Each row is a point. Before rounding, the points of a table are all equally far from one centre. They may lie mostly on one side of it. Write the centre, to within rounding.

Points (9 x 2)
[[-39 -27]
 [-33 -33]
 [-19 -40]
 [  9  14]
 [-44 -17]
 [-43 -18]
 [-25 -38]
 [-44 -17]
 [-45  -9]]
Centre: [-13  -9]

Points (13 x 8)
[[ 20 -24 -18  11  -2  15  60   5]
 [-29  -4  -3  18  21  19   9 -29]
 [ 24   5 -15   2  40 -24   0 -20]
 [-14 -34 -12 -12  56   2  17  21]
 [ 25  -7   5  12  -1 -27  20 -10]
 [  7   7   1  39  25  24   4  34]
 [ 16   0 -15  18  47 -15  40 -31]
 [ -6  -4 -33  47  12 -33  28   3]
 [ 25 -44 -29  16  39  10  25 -13]
 [ 18 -19 -38  29  40 -25  -4  11]
 [ 10 -36 -20  39  28   9  25 -25]
 [ -3   3 -36   8  33 -19  53 -25]
 [  8 -16   6  -2 -16   1   6  12]]
Centre: [  1  -5 -19  12  24   3  22   7]

Points (18 x 12)
[[-18  14  13   4  -4  -3  32   6   6 -30   8  10]
 [-29  13 -29  20 -29  -4  14  17   6  30   6 -11]
 [-43  13  22  -3  10   0  28 -16 -15  27  20 -21]
 [ -1   6   8  -5 -10 -10  60   4  -5  22  15  -9]
 [-17  -1 -17  15 -20   8 -20   5  10  22  -4 -36]
 [ -4   8  -5  15 -21   7  -9  14  10   3  42 -10]
 [-17 -12  47   4 -24 -14  32  11  -2  18  10  -4]
 [ 20   6   8   1 -15  -5  19  22  -1  23  34 -21]
 [-36  25  -5  16  12 -22  14  33   9  22   7  17]
 [-38 -17   5  22 -17  -5  -4  17   1  11  43   6]
 [-18   0  -8 -22 -23  23  -1  13 -11  14  29 -17]
 [ -2   1  20  29  26 -30  30  32   7  20   4 -10]
 [-18 -34  10  18 -23 -12  11  11  24  -5  31 -20]
 [-41 -10  10  17   1  -2  -5   1 -25  36  31 -13]
 [ -5   0   8   9 -26  12 -21  21   2  11  29 -16]
 [ -7  15   2 -20 -20  -9  11  24   5  34  32 -25]
 [-28  -4   0 -13   1 -22  -8  20 -16 -13 -11 -22]
 [-38 -11 -22  -7  -4 -31  -7   3   2  14  28 -23]]
Centre: [-16  -8   4   2   5  -1  12   7  10  16   5  -6]

Points (30 x 24)
[[-34 -23  25  26  -3  27 -20  -4  -5 -10 -10  19  25  -8  10  16   6 -35
    3   1 -34  26  27  11]
 [  4  -6  32 -21  -3  28  -2  -9  22  23 -22   5  -6  17  -9  22 -21  -9
  -18  15 -27   6  29   8]
 [-40 -19  40   7   4   9  13 -23 -15  14  12  22   3   2  21  10  -6   6
    5 -26 -13  12  54  -3]
 [-13 -47  26 -10  31  29   5 -13   6  -9 -11   9  37 -20 -23  17 -22   3
  -13 -11 -29   0  21   8]
 [  7 -16  29   0 -13  38 -10 -13  25  -4   5 -15   5  32   4  14  16  24
    5  -5 -13   2  28  30]
 [ -4   0  30 -15 -11  27  15  19 -12 -27  -7   4  12  22  -3   1  19  -6
   -7  -5 -43  -4  46  -2]
 [ -8  -3  48  19  -5 -15  -1   9   8  22  24   4   0   5  16  18  -6  -2
  -14 -38 -54   0 -11  -7]
 [-11   1  50  39   1  30  19  -9 -14  -3 -10  26   7  20  -8   4 -22  -6
   -3 -15  -8  25   8   4]
 [-29   8  36  12  -8   2   5  -1  33   5   9  27  25   5  -7   8   7   4
  -31   4 -44 -17   0  20]
 [-12  12  10  -7   3  37  -8 -13 -13   1 -13  39 -21  -5  18  40 -25 -15
   -9  -1 -36   9   9  18]
 [-17 -18  40 -20  11  60   9   1 -20   3 -24  40  15  10  -4  16  -1 -12
    7 -16 -36   8  11   9]
 [  9 -19  29  34 -18  10 -13 -15  -9  -6  -5  35  10 -13 -25  -1  -5  10
    8  28 -30  -1  27   5]
 [ 13   2  48 -20  -9  22  -4   8   1 -16 -13  43  16   3   6  14 -37  22
    3  -6 -43  -1   8  10]
 [-21 -12  35   0 -35  10  -5  -4 -15  -7   3 -13  11  18   7   4 -28 -28
  -34  -6 -49  -6  15   4]
 [  5  -6  46   4 -16  28   7   7  11 -32 -15  44   5  22 -16  16  -5   6
    9 -13 -28   2  21   7]
 [  4   1  38  24   4  30   7 -19  11  -7  13  23   3  34  13  22  -7  -7
   -6  -9 -43  -8  19 -14]
 [  9  16  27   0 -18  20  -8  31  -3   9 -18  41   7  15  13  41 -13  -6
    4 -11 -23  10  22  -2]
 [-21  -9  46   0  -1  39   5  -4   6  -1 -27 -10  14 -16   7   3 -19  26
  -14 -19 -32 -13  10 -44]
 [ -5  16  39 -15   0  23 -14 -16  22 -10   6   8  -6  -6   5   7 -11   7
  -36   6 -47  14  18 -10]
 [-15  -5  43 -24   8  21 -18   9   3  -3  44  44   7  -2  21  22 -18   3
   -4 -26 -40   1   7   2]
 [-28   3  14  17  10  31 -23 -37   9  -1  -4  24 -20  21  14   4 -26 -17
  -15   2 -12   3  11  10]
 [  9 -13  22  36 -19  25 -18  17  19   4   8  24   7   3  28  20 -13 -25
   -8  17 -29   8   9  15]
 [ 11 -17  32  -2   6   2 -12  23 -11   2  10  35  34  -3 -18  44 -13   9
   -9 -12 -29  -7  19 -22]
 [-31 -15  42  -6 -19  15 -21  14 -12  -7 -23  17   5  13 -26  34 -12 -19
    8 -24 -47 -16   7   3]
 [-10  10  38  27 -16  34  -8 -12   4  18  11  -1  -7  -7 -18  -3 -45   1
   26 -18 -32 -15  14 -11]
 [  0  10  46   2   2  -3 -15  -1 -10 -11   1  32   4   7  -3  38 -39  -3
   10 -13 -46  -7  -1 -10]
 [ -3 -34  46   7 -30  -7   7 -19 -12  23  13  15  -1  -9  11  28 -11 -18
  -20  12 -30   2  25  19]
 [ 29  -7  15  -2  -1 -13  12   1  -5 -12 -12  39   3  10  22  23  -4 -20
    5   0 -10   5  40   8]
 [ -1   7  38 -14 -21  52  12   1   1  -6 -21   4 -18  -8 -16 -15  -3  15
  -21  -8 -46   5  15  -8]
 [-17  -2  37  10 -24  10  20  -2 -14  -7 -47  12  -3  -2  -4   6 -13  21
    3 -20 -38   4  24 -22]]
Centre: [ -6 -10  20  -2  -5  16  -6  -2  -8   2   0   7   6 -12   6   2   0  -1
  -1 -16 -11 -11   2   6]

Points (29 x 24)
[[-17  18  -1 -33  -3  16   9  13  25  23 -30  -8   1  37  -6   7 -37 -21
   42  36 -25 -19 -13  40]
 [-17  16 -22   5 -46  -9   1  18   5  18 -28  -6   0   1   6  -3 -38 -15
   36   8 -26 -17  -7  21]
 [-46  -2 -17 -10 -10   3  39   2 -19  16 -32  33  11   1  13   0 -33   6
    8  23  -1 -12 -16 -11]
 [  1   5  -7 -52 -23  10  16  11   3  25  -4  21  -5  -5  33 -10 -47   9
   11  26 -12 -33  12  21]
 [ -8  -5 -16 -36 -15  -1  32   2 -23  29 -11   5  10   9  37   6 -25  31
   43  40  -1 -27 -27  -5]
 [-10  18 -20 -29 -16   0  21  18 -14  18   0  27   8  41  20 -24 -39   4
   20   4 -11 -29  19  18]
 [-45  -7  14 -35 -15  -8 -17   2  -8  -6   5  15   5  33  30  24 -33  13
   27  23 -17 -21 -31 -24]
 [-15  -1 -28 -36 -27  19  16  -1   5  -1 -19  11  16  19  28 -13 -25   1
   22  49   3  -1 -15  31]
 [-23   4  11 -53 -38  15 -13  16 -38  20 -31  12  18  31  15   4 -33  10
   29  41   7 -13 -14  20]
 [  0 -11  -3 -49  -5  28  16  16 -17  16 -12   8  -5  -2  16  12 -22   5
   31  58 -33  -6 -20  13]
 [ 14  12  20 -23 -46  -6  -9   4 -28  12 -30  17  12  14  -9   8 -17  16
   38  44   1   4 -19   8]
 [-23  -4   1 -20 -32  17   2  -1 -23 -15  -3   3 -10  -4  16 -12 -37  23
   21  45  -6 -18 -18  24]
 [ -2  22  10  -3 -24  -5   5 -12 -18  15 -16  13   6 -23  27  17 -41  15
   27  43 -16 -18 -27   5]
 [  4   6   4 -15 -10   5  -7   3  -7  -6   8  30  19  21 -16   0 -35  10
   35  48 -25 -21 -12  27]
 [-22 -21   5 -23 -12 -19  29   8 -21  25  -9   6  -2   5 -12  10  -1 -10
    7  54  -3  -4 -21  14]
 [-10   7 -21 -24 -27 -21 -11  11 -27  36 -16 -11  29   5  28   7 -25  26
   19  15 -27 -25 -20   8]
 [ -3 -32  -7 -60 -35 -23  11  31 -21  -4 -30  10  18  -7  10  23 -30  13
    4  35 -21  -7  -7  -2]
 [  0 -15   6 -42 -22 -11  19   9 -11  -6   9  16  27  32  19  17 -25  35
    4  38 -21 -51  -3  21]
 [  6  12 -13 -36 -46 -20  14  10 -24  23   3 -16 -21  38  33  20 -35 -17
   10  41 -17  -7 -24   4]
 [-17  10  -4  -5 -26  -9  -2   9 -43  29 -19   3  28  23  27   3 -42  11
    5  24  14 -34 -35  -1]
 [-14  16 -20 -38 -35  -2  13   7 -10  22  -4  16  -4  26  36  -1 -60   2
   22  47 -26 -36 -16  12]
 [-10 -13  14 -25 -36 -17  23  15 -11  30 -26   0 -39   3  18 -19 -28   9
   37  22 -22 -17 -20   2]
 [ 24  18   9  10 -34  -8   1   3 -22  -2 -10  30  -6  19   5  12 -28 -11
   31  26 -14 -36  -1  24]
 [ -3   0  23 -15 -21   7  -5  -4 -30  40 -39  35   4  23  11  18 -27   0
   43  20  -5 -39 -14  19]
 [-12  27 -12 -30 -16   4  14   7 -15  21 -43 -11  -8  15  13 -16 -39 -14
    2  -5   5 -41 -44   3]
 [  1  13  35 -26  -5   1   2   8  -3  27 -28  21   6   8   7  46  -1 -14
   28  31 -21 -25 -27 -11]
 [-33   7  -3 -35 -27   2 -18  -3 -13  22 -20 -29  -1   9  22  -4 -50  27
   27  -4 -18 -23  -6  26]
 [ -8  -9  -9 -37 -28  -3   8 -29 -18  30 -38  27  -5   3  33  20 -42  10
   28  45 -22 -19  -2   7]
 [ 10  23  -2 -16  -8  -6  -4  -5  -6  13 -49 -14  -1  18  -1   1 -48  -2
   31  33 -14 -56 -36  25]]
Centre: [ -2  -4   9 -26 -15  -1  15   4  -7   4 -23  -5   7  27   8  14 -37   0
  14  14 -13 -14  -8   2]

Points (31 x 24)
[[-26   0  -7  -5  47  -3  28  17  -2 -28 -39  -7  24  13  -1 -14  -8  11
  -10 -25   0  -8 -17 -23]
 [  7  -6  -4 -17  20  18  29  -3  -2 -23 -40 -17  22  31  10 -11 -15  16
    7 -46   1  12 -44 -20]
 [-19 -21  18  -3  38  16  10  28  20  18 -16 -17  17  27   4  -7   8   9
   -3  -4  11   1 -22 -41]
 [  3  -1  -9   9  34  -7  25   4 -13 -24 -41 -50   1  31  19 -11 -14   6
    0 -24  -2  -2 -20 -25]
 [ -5 -15  -1  11  45 -11  27  -5  -9 -26 -26 -26  -7  35  -5 -10  -2   3
   -6 -20   9 -26 -18   6]
 [-11 -18   8   0  43   7  29   9   3 -24 -20 -42  17  23  -4 -15 -13  25
    9 -20 -10  13 -23 -29]
 [  0  14  17   8  25  -2  31   0 -15 -10 -34  -8  20  37 -13 -15 -13  18
   35  -2 -10 -14 -36 -35]
 [  2   2  12 -16  39 -21   5 -19 -17 -21 -42 -30   1   9  12   0 -10  19
    0 -24  19  -4 -28 -43]
 [-13 -21  -8   7  10 -28  28  -4 -10   0 -16 -33  -4   8  32   2 -14   2
   19 -25   1  19 -46 -46]
 [-25 -20  17  -3   6  18  32   7 -13 -34 -19 -25  21  44   5   1   2  20
   10 -20   3 -14 -25 -33]
 [-21 -13 -10  -8  30  19  35   5 -20  -8 -31 -29   8  19   6   1  -2  17
  -14 -43  -8   1 -41 -38]
 [  5 -10  -3   6  36  -5   4   1  16   2 -37  -8  -6  46  52   3 -14  -1
   17 -18  -6  -2 -32 -20]
 [  6 -20 -15  -2  24 -14   6  -3  30 -18 -16 -18  -6  28  30  13 -31  14
    2 -11   5  -6 -17 -20]
 [-17   2 -19   0  38  21  44  13   2 -12 -26 -24  -7  17  15 -29 -15  20
    7 -29   5  -1 -14 -21]
 [  5  -8   2  -4  29  20  17   2   3 -21 -11   1   8  45   6  -7  -8  36
   21 -45  13 -18 -14  -1]
 [ -8 -21 -14  -2  13  -5  22   6   1 -14 -16 -31   4  57   4  20 -18  17
    1 -19   0  -3 -26 -15]
 [-16 -16  -7   6  35 -22  -2  -4 -16 -13 -16 -38  17  15   2 -20  -2  24
  -10 -32   4 -29 -18 -38]
 [  6 -20  -4  22  42  17  20   5 -24 -29 -35 -11  -7  16   1  -4 -10  23
    0  -4   9 -10 -54 -30]
 [ -9 -14  -1  -1  11  -1  35   2  -5  -3 -25 -32   3  19  18 -12 -31   7
   -5 -19   7 -38  -9 -27]
 [ -8 -11   9  -3  35  -8  23 -19  15 -16  -6 -45  -1  18  24   5   2   6
    7  -4   2  -8 -48 -55]
 [ -8 -28 -10 -12  15  20   4   5  18 -19 -34 -31  -2  37  -1  -6 -16  20
    8 -42  10  -7 -27 -26]
 [  0 -24 -22  -7  38  19  17  14  -6 -39 -13 -29   4  27  -1   0  -4  17
    8 -22 -16 -13 -41 -26]
 [ 27 -11  -7  -9  35 -14  34  15  -1  -5 -20 -24  17   9  14 -22 -15  21
   11  -7   5  10 -30 -33]
 [  3  -6 -11 -33  30  12  21  15   4 -22 -49 -24   6  23   9  -1   0  18
   -2 -24   4  -3 -32 -39]
 [-17 -30  10  14  19 -10  40  13   9 -18 -21 -27 -18  34  -4  -1 -13  38
   14 -19   7  -9 -57 -49]
 [-19 -18 -16 -10  52  -4  29  12  -8 -23  -9 -14   2  17  21  11 -17  27
   11 -42  -1   2 -29 -20]
 [-17   4  -8   6  16   5  32  12 -20 -47 -26 -42  -3  37  28  -3  -4  22
   -6 -30   9  -8 -60 -38]
 [-17  -1 -14 -32  25  -8  40  13  11  -6 -18 -41  -3  32  10 -18  -6  16
  -16 -32 -20   7 -36 -40]
 [ -6   6 -24 -12  18   7  39   7 -36 -27 -12 -14  10  15  30 -17  -9  23
   -6 -33   6 -11 -27   1]
 [ -9 -22 -18  -7  19  16  13   4  -5 -28 -47  -3  -9  42   1  -4   5  36
   19 -22 -15  -7 -45 -27]
 [  8 -18   0 -14  37 -12  18  10  21 -14 -16 -15  16  35  24 -21   0  14
   15 -12   2 -28 -24 -51]]
Centre: [-10   9  16   0   9  -7   4  14   0 -12  -6  -7 -15  16  13 -15   0  15
   0 -22  -4  -5 -44 -16]

Points (30 x 24)
[[ -6   6   8 -33 -12   1 -11  13 -21  44 -15   0   3  23  -6 -11 -11   1
  -25  -8   8 -24  49   5]
 [-22   0  27 -45 -12 -18   0 -12   7  38 -22  16   1  13 -10  -1 -10  23
  -23 -11   3  -7  44  13]
 [-25   4  12 -23  -9 -22 -10   9   7  40  -2 -11 -26  28  12  13   8  10
   -9 -12  -9  -5  38  19]
 [ -4   8  20 -31 -30  -2 -14   8  18  46 -21   4  10  24 -12  -4 -22  14
  -19 -19  -1   5  33   6]
 [ -3  25   8 -35 -30 -12  -9  -7   9  32  -3  18 -22  20 -15   5  -5   7
  -21   2   1 -18  38  13]
 [-19   2  17 -31 -13  11  -4  -2  18  24 -18  11 -22  30   2 -18 -15  28
  -10 -11  11 -19  50  22]
 [-20  16   2 -15 -20  -3 -16   6   7  34 -15   1 -23  23 -18  -2  -1  13
  -18  -8   9 -14  60  20]
 [ -9   9  17 -33 -23 -10 -20  16   3  35 -12  16 -21  10 -22 -21  -7  17
    0  -3   6 -13  49  11]
 [ -3   7  23 -48 -32  -4 -23  -7   5  23 -13   7   4   8 -10   2 -14  15
   -8 -19   0 -22  45  14]
 [-11   5  20 -31 -26 -10   2  13   9  48 -12  19   6   4   4  -9 -15   7
  -20  -5  -7 -16  51  10]
 [-24   5  16 -30 -19  -6 -17  11   6  32 -18  31  -3  27  -7  -4  -4  24
    5  -8  -2  -2  48  24]
 [-15  -7  23 -42 -30  -6 -11   0  -6  12 -25  20 -29  13   1   4  -9   7
  -18 -15  -4 -22  48  19]
 [-36   3  18 -37 -15  20   2  13 -10  26 -25   5 -14  11 -11   8   3   0
  -17 -19   0   5  36  22]
 [-32 -22   6 -30 -15   6 -26  18  -3  38  -1  20   1  32   8   6  -6   4
   -7 -12 -16   2  28   4]
 [-14  10   4 -16 -27 -29  -7   4   7  32 -14  19   7  13 -10 -11  20   6
  -12 -16   9  -9  45  39]
 [ -2  -5  24 -23 -27   0 -23   5 -21  31 -22   7 -20   5 -18 -13   7  32
  -18  -1  -8  -7  56  11]
 [-27 -19  20 -22 -28  -4 -23   0  21  26 -28  11  -8  10  24  -3  19  10
  -22 -17   7   6  41   6]
 [-24   2  10 -33 -14  -3 -13  -3   8  39 -26  11 -15  11  -8 -10  -8   1
  -30 -22  -4 -26  45  16]
 [-30   5  15 -30  -6   2 -19  12   0  39 -21   9  -6  12   0  -9 -19  27
  -38 -10 -14  -4  37   9]
 [  3  -2  12 -28 -28   8 -10  11 -17  42  -9  18  -2  21 -15 -14  -5  36
  -13  -8 -14 -15  40  25]
 [-30   7  17 -32 -25  10  -4  -7  -2  37 -23  12 -16  30 -17 -15  -3  22
  -24   0   9 -16  37  18]
 [-24  -2   3 -37 -12   6   4   9  24  43 -27  -5  -7  21 -18  -1 -10  18
  -13 -10   2  -9  42  27]
 [-14   9  29 -33   1  -5 -14  13  22  24 -23  24   6  17 -18   1  -1   4
  -12  -9   8 -21  55   8]
 [-30   5  17 -16 -24   5 -10 -16   6  21  -3   0 -18  18  14   7 -13  -6
  -23  -9 -10 -29  53  14]
 [  4  13  13 -32 -10   5 -10   2   5  30 -25   8  -8  24 -10  -9 -20 -13
  -25   2 -28  -4  50  12]
 [-17   5  22 -35 -16   3   4  17  23  20 -18  10 -16  20  -7  -9   8  -1
  -19 -14  -7  -5  55  26]
 [-18  -4  26 -30 -10 -15   2   2   2  36 -24  21  -8  18  -2  -7   9  16
  -21 -10 -31 -26  51   8]
 [ -9  -9  -1 -33 -27   8  -4  -7   9  43  -7  20  -9  10  -4 -15  -5   7
  -21 -32   9  -1  37   4]
 [-26   6   2 -27 -33  -1  16   3   0  43 -18   9 -10  11   0 -12   6  -5
  -11 -23  16 -12  31  22]
 [-18   5  25 -37 -21 -21  -9   5   7  38 -10   4 -16  26 -11  -4 -17  12
  -22   0  17  -3  40  24]]
Centre: [ -4 -13   8  -1  -8  -4   0   0   1   2 -16   1   2   8  -5  -3  -3  10
  -9   5  -2  -8  15   6]
